Every row gives one point. Each copy is the shape, with its points in the same order, stretched, turned, moved and blurred by noise. Some copies are also mirrored. Which?

Shape (5 x 2):
-16, 34
49, -10
0, -35
5, 43
-31, 26
Copy 1:
19, -45
54, 30
0, 25
42, -40
1, -45
Copy 1 is: mirrored
Copy 2:
-43, 7
-2, -60
27, -12
-54, -14
-34, 22
Copy 2 is: mirrored
Copy 3 (5 x 2):
-33, 36
42, -4
-13, -30
-16, 53
-49, 29
Copy 3 is: only turned

Shape:
-35, 57, -65
40, -30, -16
-3, -68, 4
-34, -18, 44
-18, 6, -21
-26, 14, -13
-8, 31, 25
Copy 1 (7 x 3):
-86, -7, 0
21, -31, 17
42, -21, -31
21, 49, -32
-25, -5, -4
-26, 15, -7
-3, 41, 20
Copy 1 is: mirrored
Copy 2, 7 rows:
-18, 82, -54
27, -20, -14
-25, -60, -13
-51, -11, 41
-24, 25, -24
-29, 25, -12
-14, 33, 33
Copy 2 is: only turned

Shape (9 x 6):
-95, 33, -19, 44, -22, 17
49, -5, 18, 36, -2, 42
30, 21, 22, 31, 6, 24
-33, 42, 7, 0, -47, 17
18, -25, -57, -44, -12, 2
-28, 32, -26, -20, 2, 8
-35, -57, 5, -49, 58, 16
24, -47, -13, 32, -16, -27
0, 9, -17, -20, -18, 41
Copy 1, 9 rows:
-84, 35, -20, 58, -14, -8
50, -21, 11, 36, -4, 32
37, 7, 13, 35, 8, 16
-20, 48, -3, 20, -45, 0
22, -22, -69, -32, -24, -14
-17, 35, -41, -3, 0, -10
-39, -45, -16, -66, 34, 12
21, -55, -8, 26, -17, -40
8, 10, -34, -6, -28, 23
Copy 1 is: only turned
Copy 2, 9 rows:
-82, 20, -51, 48, -22, 19
18, 15, 48, 43, 45, -12
19, 27, 26, 43, 20, -9
-45, 42, 9, 6, -26, -4
-8, -9, -17, -53, 45, -31
-18, 29, -36, -15, 4, 8
25, -57, -23, -30, 21, 59
5, -44, 0, 25, 24, -59
-23, 24, 13, -17, 27, 5
Copy 2 is: mirrored

Shape, 11 rows:
21, 36, -16, -25, -9, -17, -4, 48
42, 35, 14, -33, -12, 55, 11, 45
-31, 1, -13, -16, -42, -13, 5, -60
18, 14, 31, -60, 17, 15, -4, 15
20, 14, -3, 16, 3, -14, 0, 43
36, 38, 40, 70, -7, -36, 9, 38
-47, 6, 0, 2, -30, -13, -9, 13
-52, 16, -54, -4, 25, -15, 12, -20
20, -13, 7, 95, -8, -15, -24, 27
-19, -29, -18, -7, -20, -36, 33, -23
-59, -13, -19, -13, -10, 7, 36, -21
Copy 1, 11 rows:
17, 52, 13, -7, 16, -45, 5, -5
30, 67, 55, -6, 26, 26, 1, -12
-23, -10, 6, -18, -40, -13, 7, -85
14, 33, 15, -54, 6, 14, -5, 2
19, 27, 6, 29, 1, -27, 6, 9
36, 44, 14, 60, -70, -22, 13, 32
-43, 7, 19, 10, -22, -31, -2, -23
-47, 3, -47, 11, 9, -16, 12, -47
36, -11, 12, 93, -42, -19, -17, 13
-6, -36, -4, -7, -24, -33, 40, -42
-49, -21, 3, 1, -3, 1, 35, -49
Copy 1 is: mirrored
Copy 2:
34, 44, -33, -31, 20, -28, -9, 39
50, 51, -8, -44, 13, 46, 5, 59
-20, -16, -21, -35, -23, -11, -6, -42
19, 55, 28, -52, 35, 10, -6, 12
34, 11, -22, 0, 33, -19, -4, 37
88, -42, -6, 8, 24, -37, -25, 50
-24, -12, -25, -26, 10, -20, -34, 28
-26, -10, -70, -40, 57, -16, -6, -22
40, -40, -18, 64, 26, -18, -28, 37
-20, -23, -16, -23, 7, -39, 34, -12
-47, -28, -30, -49, 21, 7, 15, -3
Copy 2 is: mirrored
Copy 3 (11 x 8):
27, 47, -24, -28, 0, -12, 8, 37
41, 31, 14, -27, 7, 51, 28, 36
-12, 6, -27, -27, -39, -18, 17, -66
15, 13, 20, -57, 33, 10, 4, 10
25, 23, -16, 11, 7, -18, 9, 34
38, 45, 23, 65, 8, -44, 15, 23
-40, 21, -16, -5, -25, -15, 6, 1
-29, 15, -82, -10, 21, -14, 14, -27
22, -5, -12, 86, -17, -24, -19, 19
-9, -24, -36, -21, -21, -46, 36, -24
-49, -15, -39, -20, -9, 0, 42, -26
Copy 3 is: only turned
Copy 4:
5, 46, 0, -22, 1, -25, 7, 48
17, 34, 15, -22, -8, 50, 15, 60
-48, 26, 2, -19, -54, -11, 3, -53
-10, 18, 35, -53, 17, 23, 0, 22
7, 25, 5, 18, 9, -26, 3, 36
32, 40, 48, 77, 3, -36, 15, 23
-59, 24, 9, 2, -27, -26, -1, 14
-66, 29, -46, -12, 13, -21, 24, -23
11, 1, 5, 91, -8, -31, -28, 23
-31, -13, -8, -18, -32, -44, 24, -28
-72, -4, -16, -17, -27, -7, 34, -13
Copy 4 is: only turned

Shape (12 x 9):
-24, -10, -12, 6, -23, -59, -12, 10, 26
-61, -31, -3, 25, -6, -21, 23, 16, -27
14, 39, -38, 20, 2, 32, -23, -31, 22
24, 1, -2, 14, 23, 34, -6, -17, 29
-33, 52, 19, 66, 17, 91, -21, 46, 15
-14, 29, -31, 31, -12, 62, 34, -12, 64
2, 40, -28, -9, 24, 46, 24, 25, 35
-26, -10, -13, 10, -60, -65, 41, 26, -34
18, -44, 31, -4, -53, 0, -55, 8, 3
19, 0, 58, -20, -24, -30, -23, -41, 9
40, -31, 31, 46, -31, -15, -28, 11, -6
-1, -21, 9, -6, -42, -12, -23, -9, -25
Copy 1 (12 x 9):
-82, -9, -27, -10, -34, 1, -27, -10, 31
-95, -13, -16, 12, 1, 17, 16, -6, -30
4, 39, -17, 13, -15, -53, 12, -31, 19
9, 2, 1, 10, 11, -22, 10, -14, 25
-24, 42, 45, 67, 19, -69, 40, 55, 1
-14, 20, -6, 30, -10, -40, 84, -10, 49
-9, 39, -20, -11, 15, -28, 53, 30, 31
-95, 6, -43, 3, -60, 60, 1, 2, -13
-21, -52, 24, -6, -63, -11, -41, 5, -7
-26, 2, 44, -30, -42, 20, -44, -41, 17
-13, -28, 10, 42, -43, 19, -45, 2, 4
-36, -16, 1, -10, -51, 2, -21, -15, -26
Copy 1 is: mirrored
Copy 2:
-36, -4, 2, 5, -15, -61, -6, -11, 30
-59, -33, 5, 20, 5, -27, 32, 1, -25
2, 50, -33, 27, 2, 27, -28, -46, 17
28, 20, -6, 14, 19, 28, 2, -22, 24
-18, 64, 20, 83, 19, 71, -13, 38, -14
-20, 43, -28, 42, -15, 52, 32, -15, 46
-5, 68, -29, 5, 13, 26, 24, 15, 14
-41, -17, -7, 10, -58, -75, 38, -10, -27
26, -34, 33, -4, -43, -11, -49, -3, 13
16, 10, 63, -18, -20, -24, -13, -59, 13
44, -26, 26, 40, -26, -25, -16, -15, -3
-4, -16, 15, -5, -33, -18, -25, -27, -16
Copy 2 is: only turned

Shape, 18 rows:
16, -23, 19, 46, 7, 17, -21, 9, 10, -24, -12, -5
-13, 34, -4, 4, 17, 21, 31, -8, 45, 12, 19, 27
-6, 27, -57, -29, 0, 60, -26, 1, 34, 33, 34, 2
0, -15, 29, -16, -36, -16, 15, -62, 59, -9, -10, 13
-24, 40, 3, 20, -57, -7, -20, -44, 2, -15, 60, 23
0, 10, -5, -20, 47, 37, -57, 6, 6, -6, 15, -14
13, -10, -8, 23, -31, -9, -37, 6, 18, -12, -9, 90
-1, -8, 1, 26, 24, -67, 4, -17, 4, 20, -12, 24
-14, 27, -19, 41, 41, 70, -5, 36, 48, 18, -65, -23
28, 61, -36, 16, -39, -16, -28, -12, 25, -10, 15, 28
-3, -8, 6, -15, -66, 13, -25, 1, 35, -31, -46, -2
-72, 16, -33, -8, -60, -31, -7, 31, -13, -9, 3, -27
-17, 72, -2, -3, 13, 42, 17, -9, 22, 7, -11, -29
-6, 1, -15, 16, -5, 4, -2, 9, 3, -94, -61, -52
43, -41, -16, 39, 22, -13, 9, 19, -24, -82, -25, 26
-6, 66, 9, -3, 18, -36, -19, 34, -15, -38, -14, -4
52, -4, 0, -13, 27, -13, -14, 57, -26, -1, -19, -39
40, 25, -1, 3, -23, 17, -30, 25, 80, -24, 26, -11
Copy 1, 18 rows:
31, -6, 27, 33, 12, -3, -36, 12, -5, -20, 24, -2
-8, 24, -4, -31, 6, -37, -1, -16, 13, 3, 54, 31
40, 21, -51, -64, -7, -3, -49, -6, -11, 22, 55, 0
18, -39, 35, -39, -3, -45, 0, -63, 9, -49, 24, 13
-1, 26, -3, -11, -62, -21, -37, -42, -42, -52, 76, 21
18, 7, 8, -39, 23, 24, -81, 19, -15, 2, 41, -2
30, -35, -13, 13, -30, -63, -52, 11, -30, -14, 22, 57
-56, -30, 9, 19, -14, -31, -32, -33, -4, -4, 9, 5
46, 44, 2, 3, 69, -46, -36, 17, 19, 41, 19, -28
19, 36, -30, -6, -53, -35, -60, -23, -1, -37, 15, 31
68, -14, 17, -31, -8, -57, -28, -6, -29, -43, -12, -18
-16, 13, -28, -33, -47, -53, -20, 8, -72, -32, 13, -60
6, 72, 11, -41, 23, -19, -18, -24, -5, 1, 26, -7
23, 20, 8, 14, 50, -17, -26, 20, -20, -83, -39, -43
1, -24, -12, 64, 24, 11, -17, 41, -17, -59, -26, 29
-33, 50, 21, -13, -13, -27, -55, 27, -24, -29, -22, 7
3, 6, 16, 1, -11, 35, -39, 38, -9, 11, -48, -19
56, 17, 12, -26, -33, -26, -44, 21, 51, -36, 25, 4
Copy 1 is: mirrored
Copy 2:
-3, -29, 18, 29, 13, 10, -14, 12, 17, -34, 5, -21
12, -3, -14, -12, 3, 29, 31, 21, 65, 14, 22, 33
54, 3, -66, -17, -2, 54, -19, 13, 46, 49, 41, -25
-7, 9, 21, -13, -65, -7, 11, -30, 66, -10, 3, 19
-17, 32, -44, 15, -48, 20, -11, -9, 9, -10, 63, 44
11, -12, -26, -28, 49, 21, -49, -10, 28, 5, 31, -32
7, -39, -8, -7, -45, 13, -51, 52, 8, -21, -18, 43
-4, -18, 0, 10, 3, -60, 20, 14, 12, 1, -21, 34
0, -1, 10, 39, 51, 51, -2, 30, 70, 33, -29, -45
26, 46, -45, 17, -33, 6, -28, 34, 27, -22, 8, 18
-20, 13, 8, -12, -63, 26, -26, 6, 22, -14, -22, -39
-63, 24, -64, -6, -33, 11, 25, 16, -28, 21, 14, -31
-1, 56, -11, 5, 31, 45, 26, -4, 55, 27, 16, -9
-43, 26, -17, 12, 6, 23, 6, -15, 17, -71, -47, -60
3, -49, -3, 2, 14, 8, -3, 14, -15, -95, -51, 1
-40, 47, -21, -20, 42, -7, -3, 37, -1, -32, -9, -2
31, 6, 11, -14, 47, -22, 1, 37, -30, -22, -7, -63
25, 20, -9, -3, -24, 16, -23, 53, 73, -39, 41, -47
Copy 2 is: only turned
Copy 3:
-9, -9, -1, 70, 11, -9, -7, 6, -3, -10, -18, 5
17, 33, 2, 23, 21, 24, 18, -22, 67, 11, 28, 16
-14, 48, -62, 15, 5, 52, -22, 2, 42, 41, 51, 10
-6, -17, -15, 4, -36, -52, 13, -29, 61, 24, -24, 22
32, 17, -17, 28, -58, -18, -16, -32, 25, -13, 59, 39
-42, 31, -34, 37, 45, -11, -29, -9, 7, 1, 34, -5
41, 8, -14, 28, 6, -10, -37, 5, -4, 10, -21, 85
65, -23, 5, 19, 41, -45, 8, -8, 11, 16, 3, -3
-14, 58, 6, 63, 42, 59, -24, -4, 33, 26, -41, -45
58, 51, -63, 45, -22, -12, -10, -12, 24, -9, 20, 33
-15, 17, -35, 0, -60, -27, -29, 16, 23, -5, -49, 11
48, 15, -10, -30, -53, 4, -43, 29, 21, -36, 18, -45
-4, 80, -6, 30, -5, 24, 14, -24, 47, 0, 26, -40
-13, 1, -42, 38, -18, -10, -1, -11, -3, -73, -65, -51
17, -38, -38, 50, 39, -4, 33, 2, -37, -58, -45, 28
41, 64, -15, 28, 23, -35, -3, 8, 7, -62, 15, -17
8, 25, -34, 41, 39, -34, 28, 64, -17, -17, 0, -31
-2, 29, -66, 71, -11, -13, -11, 20, 72, -16, 4, 24
Copy 3 is: mirrored

Shape:
-59, 60, -42, -10, 4, 23, 6, 39, 8, 21, -12, -15
0, -40, 16, 51, 12, -19, 26, 39, -50, -13, -12, 16
-1, 4, -21, 13, 28, 16, -42, -21, 42, 38, 1, -21
-1, -36, -1, 5, 6, -1, -36, -55, -1, 13, 29, -27
66, -6, 12, 3, 27, 19, 6, -7, 40, 4, 5, 40
27, 22, 43, -30, 37, 6, 60, 30, 75, -34, -52, 33
-4, -35, -18, -4, 17, -4, -12, -68, 25, 44, 31, 8
14, -10, -8, -1, -7, -5, -15, -2, -32, -33, -14, 8
-11, 52, -35, -21, -27, 6, 36, 35, 2, 27, -50, 1
-9, 8, -3, 24, -23, 25, 43, 38, -22, 6, -44, -37
0, 23, 8, -18, 4, 18, 0, -18, 15, 9, 34, 9
25, 80, 29, -33, 59, -5, 44, 27, 10, 10, -37, 1
-54, 60, -9, -1, 10, 13, -2, 19, -28, 33, -64, -1
25, -26, 38, -35, 18, 29, -11, 2, 42, 32, 2, 19
-7, -8, -7, 31, 7, 43, 23, -18, -42, -14, -14, 12
-27, 30, 18, 58, -51, 4, 24, 34, -16, 4, -44, 1
Copy 1, 16 rows:
-41, 45, -3, -19, 7, 43, 16, 63, 25, 49, -19, -41
-22, -57, 0, 59, 36, -20, 27, 12, -27, 13, 22, 2
35, 7, -12, 15, 3, 29, -28, -3, 56, 61, -1, -62
17, 6, -16, 18, -5, 19, -38, -57, 18, 22, 50, -52
77, -20, -12, 20, 20, 14, -3, -11, 37, 14, -4, 27
38, -45, 35, -17, 39, 25, 48, 28, 67, -47, -53, 21
26, -2, -24, -9, -12, 12, -18, -62, 58, 55, 54, -31
-12, -3, -24, 26, 21, -8, -22, -8, -21, -5, -13, -3
-15, 35, -2, -31, -7, -5, 49, 50, 1, 34, -51, -18
-12, -4, 8, 20, -1, 9, 62, 31, -38, 8, -24, -40
16, 31, 13, -5, 3, 30, -10, -7, 31, 10, 29, 0
25, 33, 37, -12, 83, -3, 54, 37, 44, -9, -30, -11
-61, 43, 24, 3, 36, 1, 30, 27, 13, 63, -55, -42
61, -31, 37, -19, 24, 38, -18, -22, 27, 34, 4, 0
-27, 0, -24, 48, 11, 28, 34, -33, -20, 10, -8, 1
-40, 6, 40, 51, -24, -11, 45, 41, -16, 20, -30, -13
Copy 1 is: only turned
Copy 2 (16 x 12):
-58, 33, -21, -32, 32, 0, -38, 10, 3, 26, -46, -41
-35, -32, 29, 49, -8, 3, 24, 4, -37, 9, -14, -11
42, 3, 1, -12, 22, -13, -38, -27, 24, 38, -28, -7
42, -13, -3, -12, -17, -36, -5, -50, -3, 24, 10, -1
62, -15, 34, -16, 12, 13, 15, 33, 9, 14, -15, 37
9, -7, 73, -46, 28, 19, 38, 57, 39, -28, -62, -3
46, -20, -19, -21, -19, -40, 3, -37, 10, 47, -28, 34
5, -7, 17, -4, -12, -12, -4, 1, -48, -20, -3, -13
-28, 35, -6, -35, -6, 1, -6, 50, -18, 30, -59, -48
-33, 24, 16, -2, -19, 24, 21, 7, -15, 25, -30, -71
5, 16, 3, -39, 6, -11, 2, 3, 11, 21, 6, 20
-10, 40, 57, -38, 65, -20, 28, 50, -9, 20, -42, -11
-54, 48, 27, -19, 10, -12, -31, 1, -32, 33, -66, -33
40, -35, 49, -50, -6, -1, -3, 10, 26, 43, -10, 9
-11, 13, 13, 0, -16, 29, 18, -30, -41, 10, -20, 5
-55, 48, 30, 33, -45, 14, -3, 15, -1, 12, -24, -41
Copy 2 is: only turned
Copy 3:
-41, 21, -41, 9, 14, -11, -34, 82, -12, 21, -14, -30
41, -40, 13, 8, 31, -13, 30, 9, -59, 21, -18, 16
-11, -45, -18, 32, 11, 10, -43, 7, 47, -14, -16, -28
-5, -57, 3, -4, -3, 20, -41, -52, 21, -4, 0, -21
45, -42, -12, 34, 28, -20, 2, -8, 32, -69, 38, -6
4, 11, 25, 11, 86, -46, 47, 29, 15, -95, 6, -27
-28, -71, -17, 2, 15, -13, -41, -48, 47, -9, 20, 1
26, -10, 1, -9, -5, -5, -18, -3, -36, -31, -15, -2
-6, 27, -53, -8, 1, -67, 5, 56, 0, 1, -26, -18
12, 6, -35, -7, 10, 0, 39, 37, -23, 20, -40, -32
-8, -14, -14, 7, 7, -6, -30, -2, 14, -21, 46, -27
23, 36, -14, 41, 81, -69, -13, 31, -15, -36, 7, -60
-45, 27, -37, 50, 3, -49, -10, 51, -39, 22, -49, -30
-3, -74, 1, 24, 8, -32, 2, -5, 23, -59, 26, -50
-7, -12, -40, 27, 11, 15, 6, -14, -46, -10, -1, 6
2, 25, -4, 21, -18, -10, 53, 40, -11, 43, -27, -2
Copy 3 is: mirrored

Shape:
31, -9, 7, 12, -16, 23, 25, 19, -14, 38, -53, -12
-50, -18, 3, 33, 5, 1, 39, -31, -33, 12, -10, -8
4, 31, -64, -3, 21, 9, 34, 18, 59, 1, -29, 28
-32, 71, -1, -37, 32, -17, -2, -25, 63, -26, -55, -30
-24, -33, 60, -45, 26, 15, 24, -4, -16, -31, -49, 28
-26, 30, 10, -2, 24, -23, -32, 79, 27, -14, -27, 40
-26, 21, 12, 13, -3, 26, -3, -17, -54, 11, 15, 29
37, 21, 8, 9, 5, 3, -30, 11, 21, -26, -26, 2
-41, 13, 68, -58, 6, -61, -9, 62, 54, -1, -22, -34
22, 20, 17, 10, -20, -5, -17, -14, 34, 27, -7, 59
-19, 19, 0, 1, -24, 60, -35, 31, 13, -4, -12, 27
54, 6, -19, -6, -14, 36, 42, 6, 38, -10, -10, 16
36, 30, -5, -20, -6, -10, -17, 2, 1, -68, -23, 5
-20, 18, -73, -26, -17, -33, 34, -7, -19, 21, -7, 27
5, 39, -22, 3, 29, 4, -26, -5, -2, -3, 7, -18
35, 17, 18, -33, 6, -21, 29, -34, 8, -5, 71, -12
-29, -1, -9, -44, 48, 39, -7, 52, -31, -23, -33, -26
39, 61, 40, 37, 33, 6, 68, 3, 7, -14, 0, 12
Copy 1 (18 x 12):
24, -24, -6, 11, -18, 7, 6, 16, 0, 49, -35, -24
-40, -23, 16, 27, 6, -5, 46, -29, -30, 29, 3, 1
-1, 6, -76, -5, 19, -17, 21, -12, 61, -13, 1, 4
-13, 34, 7, -49, 79, -28, -15, -47, 47, -23, -39, -4
10, -60, 22, -26, 37, 23, 37, -4, -22, -8, -46, 55
-36, -17, -25, -14, 50, -23, -21, 64, 26, -20, 2, 39
-31, 18, 7, 23, 1, 33, 20, 4, -33, 36, 18, 28
24, -7, -5, 5, 30, 8, -44, 4, 17, -9, 3, 7
-11, -33, 47, -95, 54, -62, -16, 37, 20, -11, -10, 10
8, 5, -2, 10, -13, -3, -31, 0, 41, 41, 20, 58
-40, 2, -18, -14, 2, 52, -14, 26, 30, 5, 12, 11
53, -7, -31, -5, -17, 18, 19, -6, 39, 2, 11, -5
33, 14, -7, -1, 24, 7, -32, -7, -14, -52, -5, 5
-26, 32, -69, -5, -28, -38, 21, -24, -25, 5, 7, 16
-4, 23, -23, 0, 47, 2, -20, -12, -9, 13, 33, -15
61, 22, 20, -26, 3, -23, 21, -31, -21, 17, 74, 17
-16, -27, -41, -41, 71, 31, 25, 25, -34, -15, -19, -23
51, 26, 31, 42, 37, -9, 48, 19, 29, 17, -4, 13
Copy 1 is: only turned
Copy 2:
24, -4, 17, 2, -28, 9, 13, 24, -28, 48, -64, -19
-35, -13, 12, 10, 14, -3, 4, -29, -72, 39, -34, 1
-28, 35, -33, 2, -10, 14, 33, 21, 39, 6, -27, 4
-61, 54, 24, -46, 22, -8, -30, -25, 55, -11, -82, -8
-70, -22, 57, -17, -52, 1, -3, -5, -22, 22, -31, -52
-54, 33, 9, 16, -22, -48, -46, 79, 32, 24, -9, 0
-15, 33, 18, 0, -18, 12, -33, -13, -67, 4, 5, -5
10, 9, 15, 4, -24, -9, -39, 22, 20, -16, -36, -27
-56, -14, 55, -72, -13, -77, -34, 53, 42, 54, -43, -3
16, 3, 14, 14, -43, -1, -25, -17, 19, 24, 4, 26
-22, 11, 1, 5, -19, 41, -63, 55, 2, 15, -13, 9
29, -5, 0, -11, -32, 30, 37, 21, 14, -19, -30, -15
-2, 12, -2, -20, -48, -28, -40, 9, -5, -63, -44, -33
-34, 33, -61, -30, -40, -21, 22, -15, -32, 32, -29, 11
-6, 45, -5, -22, 25, -3, -35, 0, -10, -11, -18, -28
16, -2, 20, -79, 1, -25, 13, -20, -18, -21, 16, -10
-65, 32, 11, -28, 8, 12, -35, 55, -26, 19, -45, -82
11, 40, 78, -2, -5, -14, 52, 7, -21, -37, -29, -4
Copy 2 is: mirrored
